Rows are points. The points of each table are mixes of a few directions, plus a little noise. How many directions does each table use, and how many do they share? Where both have some left over, give the other angles between the two spaces (their principal angles), to ten degrees, smallest first.
(in the rows, 128 means zero)

First (7 x 3):
[[195 144  46]
 [105 122 157]
 [103 122 158]
 [203 146  35]
 [ 93 120 171]
 [ 78 116 189]
 [118 126 141]]
Second (6 x 3):
[[ 97 178 111]
 [188  98 172]
 [187 141 178]
 [ 73 150  87]
 [159  66 142]
 [ 64 135  77]]
Directions: first 1, second 2, shared 0; angles 90

First (6 x 4):
[[129 158 115 130]
 [154 155 146 183]
 [178  94 126 123]
 [173  55 100  57]
 [ 48 176 125 123]
 [ 86 130 156 152]]
Second:
[[149 139 218 140]
 [125 160 186 135]
 [147 124 182 135]
 [101 113   7 112]
 [146 110 150 131]
 [115 142 115 127]
 [121  92  27 115]
 [121 144 138 130]]
Directions: first 3, second 2, shared 1; angles 50

First:
[[ 95 117 100  95 137 173]
 [175 148 132 152  90  90]
 [100 111 164 137 176 121]
 [144 153   7  61  30 207]
 [141 131 148 146 131 104]
 [104 113 159 136 170 123]
 [116 115 177 153 173 100]
 [147 135 138 143 118 107]]
Second (6 x 6):
[[155 104 144 129 160  41]
 [117 107 137 154 149 167]
 [157 142 129 102 120  35]
 [106 129 110 121 120 186]
 [134 187 167 181  76 171]
 [100 101  81  82 143 169]]
Directions: first 2, second 3, shared 1; angles 40

First, 9 rows:
[[113  99  89 142 177 140 176 148]
 [102 126 132 103 109 132 154 138]
 [115 150 143 153 101 127 153  63]
 [169 127  71 121 188  82  88 152]
 [ 93  93 184 145 151 185 169 149]
 [164 152 130 146 107 112  78  98]
 [119 138 153 107  99 127 121 127]
 [124 144 109  79 150  74 124 134]
 [153 122 140 157  70 174  89 144]]
Second:
[[141 134 111 144  99 135 117 119]
 [141 123  47 133 118 120 138 144]
 [130 141 114 148 110 124 138  93]
 [114 123 159 122 131 139 136 131]
 [124 140 107 132 154  98 147  96]
 [118 129 127 131 128 129 146 116]
 [102  76 249  89  86 229  97 246]
 [130 126 128 110 168 105 122 140]
 [122 134 122 128 147 111 143 108]
 [158 154 116 143 139  91  96  86]]
Directions: first 5, second 4, shared 4

First, 8 rows:
[[154 142 146 129 170 188 107 132 161]
 [135 132 133 128 139 145 122 129 137]
 [121 125 124 128 118 113 133 127 120]
 [135 132 133 128 139 144 122 129 137]
 [133 130 131 128 135 139 124 129 134]
 [130 129 129 128 131 132 127 128 130]
 [ 76 100  93 127  45   7 169 120  61]
 [140 134 136 128 147 156 118 130 143]]
Second (10 x 9):
[[ 93  78 118 124 153 124 107 161 118]
 [132 154 133 153 109 110 133 127 149]
 [169 118 110 106 137 155 140  78 105]
 [ 96  63 107 132 157 121 103 155 117]
 [126 117 127 115 137 137 125 130 118]
 [119 140 129 167 112  98 126 139 154]
 [158 119 107 137 127 131 135  91 124]
 [123 237 188 126  82 121 152 154 161]
 [126 151 150  92 130 151 135 137 115]
 [140 106 110 129 137 132 126 110 120]]
Directions: first 1, second 3, shared 0; angles 70

First, 8 rows:
[[ 63 166 202 137  89 132 111 174  99 153  45 114]
 [208  72 179 222 126 131 142 148 162 130 128 154]
 [139 104 107 148 124 109 118 108 148 140 148 130]
 [151 154  88 136 126 160 146 100  93  83  95 102]
 [166 149  72  58 177 154 113 136 135  45 172 133]
 [119 102 173 124 129 123 177  82 133 206 134 175]
 [107 137 119 164  75 108  47 101 144 131  53 122]
 [ 72 141  85  34 180 107 170 173 111 135 246  94]]
Second (8 x 12):
[[224 126  84 172 143 206 193  56  92 130 119  41]
 [168 120 139 124 107 119 149 130 115 137 217 153]
 [110 118 148 104 139 100 121 151 143 136 168 178]
 [199 134  69 112  98 155 125  74 139  55 131 111]
 [ 53 151 152 126 101  88 105 202 124  71  77 163]
 [ 48 134 131  68 117 107 103 111 138 249 163  57]
 [133 116 167 206 150 128  96 148 130 133  58 171]
 [ 89 125 133 112 169 122 133 151 142 114  93 150]]
Directions: first 6, second 6, shared 3; angles 30, 50, 70

First:
[[100 206 128 155 146 124 124 120  50 162  90  97  64 160]
 [133 156 133 148 144 144 127 111  60 124 118 105  89 140]
 [145  96 131 116 124 144 129 127 167  85 147 173 157 117]
 [144 104 143 136 133 142 130 125 136  86 156 169 169 116]
 [151  98 116 100 119 154 130 117 163  86 129 152 113 123]
 [135  76 121 112 109 101 130 143 171 162 146  91 166 105]
 [116 198 134 167 153 133 126 108   7 162  97  66  55 154]
 [118  93 109  97 101  92 128 149 197 180 127  91 148 113]
 [116 112 118 103 111 112 127 146 201 132 128 157 152 123]
 [122 139 147 146 139 131 128 133 128 101 144 181 165 129]]
Second, 8 rows:
[[198  99 125 100 102 144 104 141 115 150 143 133 133 124]
 [105 126 115 129 122 189 152 132 168 121 168 193 141 163]
 [130  98 126 118 137 126 140  86 110 102 129  54  93 108]
 [115  96 105 172 123 141 160 167 143 173 148 113 165 130]
 [153 155 141 115 121 114 120  92  81 122 124  78  82 131]
 [159 130 132 139 108  92 136 127 113 145 133  73 123 118]
 [ 73 176 155 107 153  83 121  87 164  48  92 161 111 120]
 [ 92 142 125 143 159 135  91 190 129 162  87 217 174 131]]
Directions: first 4, second 6, shared 2; angles 30, 80

First, 8 rows:
[[111 158  99 186 111 209 233  93 137  47 173 138 168 111 145 141 163 133]
 [136 105 124 101 160  67  48 135 146 202  81 109 101 139 139 183 112 129]
 [148 161 138 130 131 184 161 165  79 102 144  95  96  93 143  93 165 103]
 [139  96 118 119 141  72  63 112 148 178 114 114 101 126 111 152  90 135]
 [105 103 129 144 116 123 158 100 152 120 134 180 211 167 134 133 145 145]
 [ 93 141 149  99 117 107 129 139 148 120  98 176 165 180 128 129 117 140]
 [159  79 149 131 125 115 111 133  92 161 153 130 153 122 117  67 148 119]
 [133 182 120 114 124 147 121 147 121  96 129  83  30  87 107 124  85 120]]
Second (8 x 18):
[[120  64 157 125  87  33   7  71  85 146  34 170 229 102 108 116 120  84]
 [126 115 134 133 109 107  97 107 108 120  98 138 154 109 119 122 127 111]
 [146 151 103 136 150 175 200 160 153 134 188 106  62 153 133 133 138 172]
 [192  51  90 177  88  70 109  93  95 177 120 146 116 144  86 106 153 200]
 [109 180 131 128 129 178 159 135 125  73 137 108 110  95 138 130 121 100]
 [108 149 141  99 164 147 146 159 164 142 152 122 123 155 152 143 121 122]
 [ 99 159 145  99 159 153 143 156 156 123 142 120 129 139 152 142 117 105]
 [124 156 123 128 139 162 164 143 138 110 152 113 101 127 136 132 128 130]]
Directions: first 5, second 3, shared 1; angles 50, 80

First, 10 rows:
[[ 89 168 111 117 108 132 132 116 108 134 134 115 190 116 137 100 147 144
  120 113]
 [ 99 137 179 141 131 113 123 108 129 143 102 137 123 120 116 147 147 145
  163 149]
 [119 135 145 124 128 128 129 123 126 131 117 134 136 121 118 132 132 137
  134 134]
 [210  86  70 100 140 160 139 174 139  96 154 135 100 141 121 122  76  96
   70 108]
 [ 90 140 164 151 126 106 119 104 128 146 114 124 124 126 134 139 154 140
  166 143]
 [100 115 210 169 144  93 112  99 145 152  94 139  72 131 120 173 154 139
  196 169]
 [160 110 104 120 133 139 131 146 133 115 140 129 113 135 128 126 108 113
  107 120]
 [173  93 125 129 144 133 129 147 143 117 131 138  82 139 120 144 104 111
  119 133]
 [178 143  78  49 121 190 156 169 108  92 132 149 201 102  82  94  82 134
   40 100]
 [ 62 153  95 180 105  86 111  95 121 155 164  77 138 150 202 102 175 121
  167 110]]
Second:
[[ 84 120   7 181 102  89 127 130 125 120 177  74 123 150 238  94 154  78
  135  86]
 [134  84 124 157 143 106 136 141 148 108  99 147  61 124 140 166 123  99
  153 144]
 [134 127 131 128 132 130 132 130 130 123 123 134 121 126 121 133 125 126
  128 130]
 [130 102 122 147 136 113 132 136 140 116 113 138  88 127 139 149 126 109
  143 136]
 [128  91 114 158 138 105 134 139 145 111 108 138  71 127 150 157 127  99
  151 138]
 [107 146 214  77 114 147  90 112 117 180 127 118 193 132  91 109 130 196
  117 146]
 [164 168 128 107 136 160 150 125 115 112 135 144 154 117  83 120 118 134
  103 118]
 [ 99 147 187  87 108 140  91 112 115 178 140 106 195 136 113  99 135 185
  116 135]
 [174 166 125 110 142 163 158 129 117 103 130 153 144 114  77 127 114 127
  103 118]]
Directions: first 3, second 3, shared 1; angles 30, 50

First (9 x 24):
[[163 176 168 100 160  89 117 101 155 102 166  81 103 118 116 128 114 112
  132 115 164 110 156 110]
 [115 153  81 116 134 155 122 124 130 121 129 121 102  69 100 159 130 153
  137 137 107 105 117 160]
 [146 140  48 123 106  80 126 141 139 118 156 111 102  74  73 153 152 153
  146 118 116  82 139 164]
 [100  87 137 158 115 140 132 152  89 146 107 141 136 168 136 113 132 122
  126 121 116 145 102 116]
 [149 162 175  81 145 139 135  91 176 118 126 141 169 144 163 125  87  96
   90 138 145 142 156 115]
 [ 96 118 139 128 128 189 134 111 110 142  98 152 132 149 154 122 125 112
  115 131 110 152 101 146]
 [107  77  95 172  90 118 136 138  77 151 121 135 100 169 118 105 179 116
  146  97 112 131  95 160]
 [171 153 164 120 152 137 126 103 182 119 135 142 148 101 179 124 137 153
  143 168 161 157 170 109]
 [104  87 145 155 123 105 125 192  94 136 115 127 161 160 113 125  95 135
  116 127 119 128 115  72]]
Second:
[[ 95 166 164 104 113 145 113  76 222 157 123 199 153 173 138 127  93 135
  122 170 102 104  81 196]
 [170  79  82 158 147 106 147 194   7  91 135  37  95  71 114 129 173 120
  136  75 161 159 189  41]
 [144 110 111 139 135 120 135 153  83 114 131  94 116 107 123 128 145 125
  131 108 140 140 150  96]
 [101 160 157 109 115 142 116  86 206 152 123 187 149 165 137 128  99 133
  123 163 107 108  89 184]
 [123 134 133 125 126 130 126 120 142 132 127 138 132 135 130 128 123 129
  127 134 124 125 121 138]
 [136 119 119 134 132 124 132 140 106 122 129 111 122 117 126 128 136 126
  130 118 134 134 139 112]
 [120 137 136 122 125 132 125 116 150 135 127 145 134 139 130 128 120 129
  127 138 122 122 117 144]
 [147 106 108 142 137 118 137 157  74 111 131  87 113 102 122 129 148 124
  132 104 143 142 155  89]
 [116 141 140 119 123 134 123 110 162 138 126 153 137 144 132 128 116 130
  126 143 119 120 111 152]]
Directions: first 6, second 1, shared 0; angles 50

First:
[[127 118 138 141 133 120 143 116 132 114 124 147 135 156 134 130 140 103
  118 120 162 126 118 145 115 159 137 120 168 138 136 120]
 [122 119 142 147 141 123 155 110 136 100 119 163 139 191 142 143 155  81
  130 111 198 115 109 162  97 190 151 129 196 148 143 128]
 [ 96 219 185  94 126 147  63 126 114 109  96 126 186 123 143 113 148  83
  166 134 142 122 156 152 142 181 150  76 102 156 120 153]
 [141 113 102 118 107 123 108 154 121 175 145  83 101  42 102 106  90 198
   97 153  27 156 148  72 175  33  92 128  49 101 111 112]
 [116 157 161 123 116 126  89 131 121 141 118 118 156  87 123  93 124 117
  104 140  92 151 151 115 162 125 124  71  97 142 122 111]
 [154  94  52 109 137 144 165 149 129 138 156 102  62 141 125 187 109 198
  182 117 121  92 107 114  96  67 113 241 105  77 122 171]
 [134 148  84  90 144 159 142 138 126 108 132 115  99 173 143 194 134 155
  226 112 172  72 112 148  81 127 137 226 117 100 121 198]
 [109 186 161 101 116 140  74 135 117 135 113 109 161  88 130 105 126 120
  140 144  96 138 158 123 157 129 128  83  78 139 115 137]
 [151  49 101 168 133 103 183 120 141 136 150 145  96 140 116 127 120 138
   72 122 129 142 104 118 119 108 117 143 177 121 142  91]
 [130  78 159 184 126  91 155 104 142 127 128 167 145 139 123  88 136  83
   34 128 142 168 121 131 139 160 130  59 198 157 145  61]]
Second:
[[123 143 129 120 138 138 134 122 129 108 121 138 133 166 140 149 142 110
  163 117 170 106 120 151 103 161 144 148 149 132 131 151]
 [139 116  89 116 139 140 154 134 130 120 138 122  96 158 133 170 127 152
  174 117 151  97 110 135  97 117 129 198 132 105 128 161]
 [129 126 129 129 126 126 127 129 128 131 129 126 128 122 126 124 126 130
  122 130 122 132 130 124 132 123 126 123 125 128 128 124]
 [139 100 115 137 115 116 127 139 128 157 141 109 112  77 110 106 105 163
   86 142  68 155 137  94 158  71 104 116  96 116 123 101]
 [153  88  61 118 134 136 164 145 131 141 153 106  69 132 121 171 109 191
  161 123 114 104 108 110 107  68 111 219 110  85 123 155]
 [123 121 162 149 106 105  98 130 126 159 127 120 151  55 108  64 111 127
   43 152  56 183 155  94 186  98 108  40  99 144 124  70]
 [ 96 184 207 135 126 124  89 105 125 102  95 160 200 144 142  89 158  44
  108 128 167 143 146 162 139 218 157  31 161 181 135 109]
 [127 124 141 136 118 119 116 130 127 142 128 124 136  97 120 102 121 129
   93 138  97 151 139 114 152 114 119  93 115 134 126 104]
 [ 93 196 198 124 140 137 101 101 126  80  91 169 197 190 156 122 173  32
  155 114 216 113 133 187 106 249 173  70 184 178 138 142]
 [157  83  49 115 137 139 171 147 132 140 157 104  59 139 122 182 108 200
  174 120 118  96 103 110 100  62 110 240 109  78 123 164]]
Directions: first 3, second 2, shared 2
